Rows are points. The points of each table are mixes of a few directions, plus a little noise. How many directions does each table use, and how many do they share? Where both have some left over, give the other angles between the two spaces (their principal angles), to ten degrees, smallest first.
(in the rows, 128 means zero)

First (7 x 3):
[[115 107 120]
 [113 121 129]
 [186 156 125]
 [102  92 115]
 [161 116 109]
 [ 95 113 130]
 [126 193 168]]
Second (5 x 3):
[[110 128 135]
 [117 128 132]
 [101 128 138]
 [216 128  96]
 [ 96 129 140]]
Directions: first 2, second 1, shared 1

First (6 x 6):
[[217 153 138 116 120 160]
 [133 130 121 128 120 131]
 [101 121  85 134  93 123]
 [ 50 104 169 136 182  94]
 [118 125 133 129 135 124]
 [149 134 123 126 119 136]]
Second (7 x 6):
[[137 113 154 159 154 128]
 [152 146 123 100 163 175]
 [132  74 103 137 154 124]
 [128 114  73  83 126 142]
 [ 95 130 142 156  70  71]
 [138 159 159 134 138 144]
 [113 161 143 128  91 111]]
Directions: first 2, second 3, shared 0; angles 30, 60

First (8 x 9):
[[158  75 123 100 109  83 134  71 112]
 [ 84 206 137 169 155 198 121 212 150]
 [162  67 120  96 106  72 135  62 110]
 [111 159 131 144 138 155 126 161 137]
 [133 122 127 124 126 122 129 121 127]
 [136 113 126 120 123 114 130 113 125]
 [115 149 130 140 135 150 125 153 134]
 [125 132 130 130 129 132 128 133 130]]
Second (7 x 9):
[[164 119 153 103  94 133 135 118 106]
 [113  82 127 179 135 126 126 121  79]
 [107 126 117 113 147 136 138  84 171]
 [ 90 193 123  97 112 105 168 127 188]
 [165 143 120 117 160 137  63 164 118]
 [133 125 109 158 149 142 123 186 140]
 [125 109 148 130  99 118 145  96  94]]
Directions: first 1, second 5, shared 0; angles 40

First (9 x 11):
[[124 150 123 166 132 102 142 117 124 128 142]
 [115  64 104  69 108 111 111 177 125 125 115]
 [108 140 100 189 122  46 157 138 114 126 159]
 [116  95 104 115 116  94 128 160 123 126 129]
 [130 141 128 146 131 123 134 120 129 127 135]
 [131 179 135 194 138 110 152  95 125 129 149]
 [158 152 176  94 146 231 106  86 145 131 101]
 [129 124 129 117 129 137 125 127 130 128 124]
 [141 102 149  62 129 197  99 130 141 128  98]]
Second (11 x 11):
[[ 99 131 165 151 129 124 112 154  88  98 176]
 [150 101 142 161 129 118 146 119  99 174 165]
 [135 125 104 101 106 121 164 147 153  67  89]
 [ 35 170 131 126 147 168 157  26 125 188 162]
 [154 113 127 136 125 120 129 136 125 141 129]
 [123 155 110 115 158 148  74  87 156 201 105]
 [146 126 114 115 122 124 127 137 148 118  99]
 [134 128 158 143 140 123  69 170 104 117 153]
 [126 127 111 109 111 125 159 136 146  86 102]
 [132 125 121 117 113 122 151 147 135  82 114]
 [177 109 123 135 127 114 118 149 132 143 115]]
Directions: first 2, second 4, shared 0; angles 60, 60
